Every row gives one point. The last column is the point's height on a tilted bowl or saddle (a function of degree 2), plus a little noise. Along how many of its main directions does it bend up, bend down or stay straight?
(in the rows, 128 means zero)

Points, 10 rows:
[[120 176 150]
 [164 146 155]
 [171  92 165]
 [ 98  89 161]
 [138  78 150]
 [ 76  98 190]
 [125 141 125]
 [128  74 156]
 [ 72 154 182]
 [150 122 132]]
Directions: 2 up, 0 down, 0 straight

Points, 10 rows:
[[126  95 149]
 [101  85 171]
 [135 133 125]
 [132 204 216]
 [134  89 154]
 [ 92 152 130]
 [168 128 124]
 [129 129 126]
 [ 88 103 149]
 [203 157 148]]
Directions: 1 up, 0 down, 1 straight

Points:
[[100  90 173  94]
 [130 125 110 122]
 [118 174 165 109]
 [155 133 198  66]
 [165 127 146 107]
 [ 74 157 204  39]
 [166 186 101 107]
 [131  93 112 121]
 [145 137 144 118]
 [136 111 118 121]
 [ 66 183  98  75]
 [ 78 124 149 105]
 [107 143  94 112]
 [130 101 137 120]
 [102  86 143 119]
 [186 186 143 108]]
Directions: 0 up, 2 down, 1 straight

Points:
[[155 146 101 111]
 [112 133 134  99]
 [121 173 126  91]
 [127 176 109  99]
 [ 80 114 168 106]
 [ 96 128 148  99]
 [166 150 122 101]
 [ 98 165 165  97]
 [101 143  38 216]
 [ 75  75  66 108]
 [153 157 102 109]
 [125 154 156 101]
 [176 169 158 101]
 [168 127 181 141]
 [134 134 141 102]
 [ 83 160 112 106]
 [ 79  74  98  73]
 [146 148  72 142]]
Directions: 1 up, 1 down, 1 straight

Points (26 x 5):
[[107 171 112 176 147]
 [133  69 166 136 150]
 [134 123  79 153 144]
 [ 85 124  88 159 161]
 [143 142 151 134 139]
 [ 58 121  77 138 183]
 [ 89 177 107 180 158]
 [139 130 122 145 139]
 [ 71  79  64 151 197]
 [146 220 153 128 185]
 [ 90  30 140 167 208]
 [129  95 111 108 144]
 [134 180 142 143 149]
 [136 174 170  83 164]
 [137 109  78 108 144]
 [117 178 125 169 146]
 [163 136 126 141 143]
 [130 153 106 131 141]
 [163 116 158 120 143]
 [158 119 112 181 146]
 [189 139 104 128 156]
 [111  88 110 119 151]
 [ 89 102 148 158 155]
 [136 129 180 105 140]
 [189 193 181 142 182]
 [ 82 124 141 152 156]]
Directions: 2 up, 0 down, 2 straight

Points:
[[134  79 120 159 172  97 110]
 [ 79 119 117 131  93 118 119]
 [113 108  95  53  53 127  45]
 [161 108 134 194 109 119 102]
 [139 119 100 178  64 149  76]
 [ 90 135 132 122  89 124 121]
 [142  83 118 133 119 121 121]
 [ 75 209 156 142  86 129 106]
 [156 163 148  97 132 144 114]
 [127  86  75 125  95 128  99]
 [117 180 132 201 143 158  88]
 [119  76 140  61 170 153  79]
 [128 123 122 181 184 121 105]
 [128 132 117 161 119 137 124]
 [173 128  62 152 123 141 114]
 [102 133 131 124 171 133 120]
 [182 101 158 124  49 127  66]
 [ 92  92 176 145 128  95 112]
 [108 128 134 105 185 139 107]
 [179 116  71 122 124 165 107]
 [166 103 152  61 114 175  70]
 [116 115 176 165  76  49  63]
 [149 177 161  92  49 109  72]
 [ 82 119 149 139 101 166 119]
 [ 90 179 154  99  81 100 103]
 [ 96 150  50  93 113 158  91]
 [135 141 114 144 108 113 125]
 [150 119 112  75  84 157  85]
 [149 168 100 119 147 149 120]
 [162 147 105 139 177 111 121]
 [ 98 110 174  85 119 139 108]
 [172 150 121 122 141 134 128]
 [110 146 153 140 108 185 104]
 [102 144 181 187 106 169  93]
 [152 188 176 125 132 160  97]
 [125  96 142 102 160 118 117]
 [107 167 152 114 158 138 115]
 [ 96 183 144  84 158 143  99]
 [172 133  76 195 149 164  92]
 [ 71 116 112 127 140 203  98]
 [186 159  85  40 108 153  67]
 [152 115 217 108 138 141  87]]
Directions: 0 up, 5 down, 1 straight

Points (46 x 7):
[[133 174 131  93 132 155 129]
 [158 102 113  88 146  41 112]
 [ 62 187 138 187  97 121 108]
 [116 111 146 160 201 125 114]
 [163  93 143 118 178  87 119]
 [137  98  94 115  90  86 132]
 [107 112 166 132 118  70  78]
 [127  75 104 104 149 112 159]
 [185  86 148  78 156 176 120]
 [178 127 102 138 116  70 119]
 [138  93 114 140 196 114 156]
 [ 91 136 135 125 111 141 120]
 [ 95 154  96 143 123  56 113]
 [150 169  78 153 148 102 101]
 [176  93 119 163 117 113 130]
 [113 105 107 166  69 100  98]
 [121  76 169 127  72 107  95]
 [ 43 142 156 156 181 121  77]
 [137  72 157 129 157 118 128]
 [228 115 169 117 140 127  58]
 [165 149  98  99 170 128 114]
 [109  69 162 170 136 153 107]
 [ 90 141 111 121 136 124 120]
 [107  65 113 106 109 116 134]
 [116 138 127 130 169 128 139]
 [133  52  83 142 134 137 195]
 [144 105  74 103  81 170  88]
 [104 120 227 122 120 111  20]
 [124 162 106 142 132 170 123]
 [105  88 107  95 128 113 119]
 [134 148 155  48 175  96  42]
 [139 227  90 106 153 135 129]
 [ 90 157 134 126 152  73 125]
 [151 148 150 145 162  89 112]
 [ 79  91 174 138 113 153  84]
 [131 171 137 131  82 143 147]
 [174 130 155 122 189 152 118]
 [116 182 141  94 127 122 141]
 [132 214 113  87 171 190 125]
 [ 94 153  71  98 154 131  87]
 [ 90 175 138 204  82  89  77]
 [ 73  93 162 139 163 111  71]
 [161  96  77  99 127 159 129]
 [ 75 153 138  94 117  84  93]
 [126 116 146 137 139 144 136]
 [ 99 147  99 149 167 120 124]]
Directions: 1 up, 3 down, 2 straight

Points:
[[ 71 102 161 130  73 113 193 164 154]
 [145 123  97 142 139 129  84 118 148]
 [118  97 174  97  89 117 135 133 158]
 [115 174  90 150 132  74 138 110 145]
 [101 149 112 120 133 144 121  49  96]
 [ 89 111 116 168 147 150 138 137 159]
 [118 154 160 147 105 123 118 137 151]
 [104 120 147  96 104  56 177  73 159]
 [108 113  57 145 125 122  96  30 158]
 [170 153 208  82 116 127 125 102 159]
 [111 136 109  82  40 207 111 120 185]
 [131 121 178 112 165  84 103  86 130]
 [ 78 133 146 129 148  73  99  66 110]
 [136 150  82  97 233 125 152 155 187]
 [153 151 191  97  72 126 124 153 191]
 [ 85 163 119 105  90 103 143 159 119]
 [139 206 147 120 127 141 124  81  81]
 [166 133 124 127 126 136 137 122 123]
 [145 140 146 167 124  94  52 109 195]
 [123  96 130 130  81 149  86  94 153]
 [100 117  85 101 132 131 151 109 141]
 [ 75 115 162 152 145 151 123 123 154]
 [158  96 124 123 146 146 147 169 136]
 [178 121 122 149 108 197 128 110 116]
 [148 134 103 147  96 171 171 175 136]
 [121 136  66 120 154 158 147 153 161]
 [161 114 109 117 122 126 114 145 139]
 [118 123 170  79 130 123 148 100 136]
 [112 195 112 146 136 209 150 106 152]
 [183  59  99  96 117 126 156 110 142]
 [147 124 134 116 199  85 141 163 188]
 [124  33 123 149  89 151 146 136  99]
 [108 160 119 183 145 134 129  82 140]
 [140 117 185 126 158 154 153  83  99]
 [120 117 158 116 124 143 129 192 146]
 [163 137  91 107  85 134 168  97 172]
 [157 120  85 120 150 112 109 131 151]
 [ 75 134 135 139 222 125 135 104 139]
 [184 123 155 105  72 137  74 169 157]
 [148  83 111 107 155 126 126  94 121]
 [125  85 104 154 106 132  92 132 146]
 [159  82  67 170 138 163 119  91 153]
 [117 100  87 141 123  68 136 150 177]
 [ 61 151 119 233 164 122 156 111 229]
 [151 137  75  81 128 162 186 142 182]
 [123 114 170  80 109  84 144 135 182]
 [ 66 143 108 125  73 110 120 118 120]
 [121  96 126 123 154 111 139 167 157]
 [150 118 142 153 106 135 130 108 137]
 [114 121 122 111 124 109  82 148 156]
 [123 109  88 111  91 117 161 137 157]
 [115  81  69  75 133 103 144 129 172]
 [174  85 164 113  93 179 143 136 124]
 [104 193  56 132 114  62  86   7 108]
 [112 129 167 113 132 108 122 136 153]
 [150  88 143 115 111 120 132 157 141]
 [111 127  98 154 151 145 169 128 162]
 [107 124 126  97 151 129  88 139 155]
 [133 103 125 152 146 160  86 131 148]
 [137 162 108 125 118 142 105  65 111]
 [135 143 160 100 129  91  94 147 176]
 [192 133 133 128 165 183  96  90  68]]
Directions: 5 up, 3 down, 0 straight

Points:
[[160 115 163 155  80 126 189 134  83]
 [148 114 161 114  60 129  88  12  24]
 [159 147 145 135 146 234 107 153  79]
 [147  94 137 126 191 116 154 129 129]
 [177 148 159 148 149 161 158 175  97]
 [103  90 150 127  61 160 167 148  88]
 [110 135 102 170  69 126 172  78  74]
 [129 122 119 113 131 102 122 116 141]
 [133  76 146  96 108 150 159 107 110]
 [171 125 210 139 121 136 173 131 101]
 [115 194 136 148 214  39 175 141  69]
 [150 120 146 107 179  71  92 129 133]
 [122  71 145 173 136 122 150 140 120]
 [ 91 133 114  95  81 137 139  92 100]
 [140 113 147 146 174 136 110 110 134]
 [134 139 162 127 140 136  80  73 124]
 [ 59 133 124 174  89 127 116 131  91]
 [ 85 139  91  81 187 150 161 174  76]
 [186 116 126 144 105  90 132 142 114]
 [222 145 159  94 163 130 135 137  89]
 [179 151  91 133 109  74 112 166 112]
 [123 206 115 104  71 145 124 188 129]
 [ 76 171 132 178 170 172 161 111  85]
 [ 81  99 139  93 109  90 138  98 104]
 [113 172  78 100 146 161 111 146 120]
 [151  98 106 150  65 163 106  98 122]
 [101 127 152 132 181  89 111 100 139]
 [106 130 146 168 144 154 149 162 111]
 [142 128 185 132 124 126  79  92 125]
 [173 132 159 106  71 171 163 139 104]
 [145 105 101 119 135 163 151 190 124]
 [111 106 154 108 117 111 145 154 121]
 [113 176 140 154 193 169  96  65  96]
 [160 160 115 118 151 123 190 143 103]
 [ 68 134 155 148 107 136 150 113 103]
 [104 177  81  56 115 166 218  84  22]
 [ 96 149 162 149 129 151 120 131 130]
 [ 72 137 158 160 106 117 159 124  99]
 [ 59 135 131 129 106  96 170  86  70]
 [ 86 101 107 117 168 146 136 194 108]
 [146 104 164 139 125 129 106 174 117]
 [155 105  91 144 126 138  93 120 153]
 [143 116 150 146 134 146 121 193 109]
 [104 176 190 154 169 144 108 118 147]
 [ 77 120 140 123  67 156 124 134 103]
 [175  58  88 131 186  99 101 106 173]
 [169 145 169 105 108 135  97  97 127]
 [113  59  61  62 133 107 136  75 152]
 [117 131  74  89 169 137 165  98 111]
 [160 138  77 115 120 152  88 124 146]
 [154 135 122  81 114 158 168 172 107]
 [105 112 185 211  93 180 181 184  34]
 [113 161 147  72 117 107 123 119 126]
 [124 129 132 156 133 169 103 104 123]
 [122 106  54  86 131 135 145 109 149]
 [ 89 120 132  58 103 157 124  52  64]
 [122 119  45 120  61 199  85 111 143]
 [108  79  87 120 143  84  81 158 164]
 [174 100 180 127 149 119  91 179  96]
 [ 92 162 127 156 126 161 155 124 114]
 [107 120 119 148 138  53 115 154 116]
 [134 135 113  92 123 134 139  82 121]
 [151 117 123 138 162  42  98 105 120]
 [185 180  95 146 169  71 118 120  93]
 [185 124  89  83 143 128 122  86 123]
 [164 134 210 103 149 169 164 142 104]
 [174 124  79 119 130 133 110 137 151]
 [ 90  81 136 127  52 179 106 129  94]
 [ 71 129 147 194 146 147 158 143  87]
 [168 117 155 117 124  88  71 113 120]]
Directions: 1 up, 6 down, 1 straight

Points (77 x 9):
[[162  95  59 144 103 175 182  77  75]
 [170 158 103 156 115 183 120 108  88]
 [ 74 111 143 189 160 104 102 160  97]
 [160 193 106  68 126 165  89 154  98]
 [145 172 193  83  24 149 161 115  44]
 [ 99 144  77 116 186 144 114 140  92]
 [129 129 138 168 144  98 119 181  94]
 [139  83 119 139 145 179 104 135 115]
 [169  56 146 145 100  59  90  87 107]
 [113 113 153  97 176 136  64  87 102]
 [117 109 127  96  39  94  85 190  61]
 [ 79  96 141 122  98 143  92  93 110]
 [192 140 117 126 101 118 151  93 129]
 [109 118 139 145 164  46 110 141  90]
 [143 148 158  98 139 231 116 106  50]
 [118 122 168 131 111 128 145 120 119]
 [115 198  96 132  87 123 101 122 109]
 [124 105 133 133 178 131 104 120 119]
 [157  75  70 144 153 139 155 110 112]
 [134  78 130 103  74 147 118 112 111]
 [139 149 127  94  98 120 124 147 116]
 [119 150 155 141 115 127  74 164  96]
 [136 120 165 147  92 151 118  94 104]
 [165 190 120  99 146 137 123 150 121]
 [137 175 109 123 172 131 227 108  96]
 [136  77  92 121 173 175  67 125  83]
 [131 112 134  94  89 131 144  83 112]
 [101 123  78 153 172 116 111 129  99]
 [153  93 130 148 116  66 202 101 112]
 [145 190 167  86 180 140 136 131 118]
 [ 84 141 109 114 137  98  87 102 114]
 [206 127 107  89  75 136 121 141  98]
 [169  89  67  94 172  68  96 103 105]
 [150 111 161 104 134 123 207 191 105]
 [123 167 152  86 111  98 127  58 127]
 [122  83 139 133  89  73 130  67 103]
 [100 152 137 174 130 139 130 152 101]
 [127 134 117 173 104 117  71 157  95]
 [122 154 134 158 118 138 146 121 110]
 [ 83 165 148 107 128 168 112 121 102]
 [107 156 128  80  94 164 116 135 101]
 [109 140  86  94 120 135 119 151 107]
 [137 118  60 110 135 157  34 194  39]
 [157 110 112 131 125 159 119 115 117]
 [105 137 160 134 190 128 183 119 104]
 [124 192 164 113 172  93 211 160  87]
 [119 138 112 153  71 133  95 162 100]
 [121 131 127 128 152 108 196 121 117]
 [135 133 134 111 153 126 101  96 128]
 [126 128 162 108 121  94 135 129 121]
 [111 174 121  67  98  87 114 157 104]
 [134 105 104 114 117 113 151 128 124]
 [ 50  92 158 169 162 120 116 115 114]
 [ 74 157 157 154  70 186 141 142  87]
 [116  73 112  84 127 174  87 148  98]
 [144 177 148  28 135 140 147  30 128]
 [130  91 105  97  99 124  94 113 110]
 [145 164 148  99 139 170 201 119 101]
 [121 110 134 119 148  94 151 123 129]
 [161 124 169 111 224 148 177 141  95]
 [ 91 152  97 155 165 120 164 113  96]
 [108 147  67 108 174 186 130 174  65]
 [139  71 117  53 186 105 118 181  74]
 [ 88 165  88 157 116 104 126 113  97]
 [ 67 158 136 141 174 149 159 160  90]
 [129 206  98 134 127 172  69 107  97]
 [ 90 171 172 170 102 103 127 101  79]
 [ 86  99 107 177 123 121 132  76 104]
 [ 93  92 146 128 127 174 124 131 126]
 [ 93 171 135 113 162 210 133  50  54]
 [109  67 152 164  73 144  95  98 117]
 [204 195 142  70 118 127 154  98 158]
 [ 98 157 138 121 117 150  73 113 105]
 [111 157 105 170  98 161 162  98  85]
 [ 52 178 188 128 125  97 113 145  77]
 [182 169  98 154 121 131  99 168  90]
 [128 149 162 134  81 178 183 120  84]]
Directions: 1 up, 6 down, 1 straight

Points, 68 rows:
[[169 130 137 153 106 110 168 160 150]
 [161 185 163  99 110 115 177 127  72]
 [121 100 172 165 131 166 104 128 148]
 [ 78  88 114 135 212 133 155 125 148]
 [103 145 158 149 168  85  99 104 131]
 [119 107 135  94 137  91 155 144 110]
 [159  96 124 143 129  94 113 150 135]
 [129 162  79 118 120 121 156 138 143]
 [142 113 140 147 113 188 147 132 163]
 [164 136 230 123 151 152  99  82 126]
 [108 119 198 122 133 117 199 165 150]
 [151 114 106 105 114 150 209  81 113]
 [175  65  73 132 143  92  66 170 174]
 [119  91 151 126  83  98 140 147 100]
 [127 104 109 158 148 103  83 108 135]
 [ 91  89 114  88 125 158 150 179 132]
 [134 138  93 150 109 177  91 151 171]
 [169 113 133  61  95 122 163  77 120]
 [154 115 141  93 132 222 110 130 169]
 [111 109  87 121  63 139 123 138 127]
 [136 160 118  73 151  98 109 185 123]
 [ 67 206 131 111  68 120 147  95  93]
 [180 105 139 126 142  97 160 204 160]
 [109 202  86 114 127 157 114 149 152]
 [102 131 132  18 120 130 179 105  93]
 [119 132 116 223 147 153 101 106 162]
 [163  90 115  97  55 119 117 135 142]
 [130 116 173 144 157 115 137 111 132]
 [ 82 131 152 192 166 127 176 127 184]
 [143 122 165 161 124 148 160 151 161]
 [117 144 135 166 160  90  59 128 122]
 [134 154 114 114 107  93 121 103 110]
 [124 140 101  70 150  41  54 109 123]
 [100 149 111  84  88  95 129 114  97]
 [136 123  84 117 194 102 110  71 167]
 [145  90 158 135 121  94 139 128 115]
 [ 78 163 170 127  88 126 101 136 119]
 [165 123 122 223 147  95 158 124 162]
 [106 150 162  98 130 109 148 112 104]
 [165  91 141  80 171 151 217  68  64]
 [120  62 159 196 141  90 183 129 143]
 [120 156 111 116  97 142 138 162 145]
 [125 160 148 125 151 109 123  90 114]
 [142 136 144  56 130 170 131 102 135]
 [ 85  65 106  90  66  63 109  66  97]
 [153 127 153 146 175 169 168 144 141]
 [143 124 126 104  88 120 107  55 147]
 [131 109 137  98 139  59  87  73 124]
 [106  91 121 132 110  91 115  81 115]
 [168 101 112 108 160 159  61 190 166]
 [119 170 185 121  90 127 203 148 123]
 [182 150  85 147  86 161 104 124 219]
 [131  63 147 111 161 106 156 168 133]
 [140 117 112 114 164  79  90  93 141]
 [162 146  73  48 111 216 134 102 243]
 [ 91  91 112 142 105  81 131 158  96]
 [127 155 126 132 122 176  89 106 153]
 [131  94 104 107 140  94 126 157 131]
 [148 124 147 155 128 119 193 129 123]
 [147 103  85  98 125 146  51 160 171]
 [181 137  88 124 154 103 178 163 150]
 [120  78 132 145  52 140 100 104 100]
 [162  77 163 119 172 115 102 139 142]
 [ 31 126 123  74 183 143 104 118 143]
 [ 75  79 126 130 109 115 102 125 102]
 [245 158 140 145 118 133  84 178 233]
 [126 126  87 152 105 127 122 126 144]
 [157 154 140 165 111 127 137 186 192]]
Directions: 2 up, 2 down, 4 straight
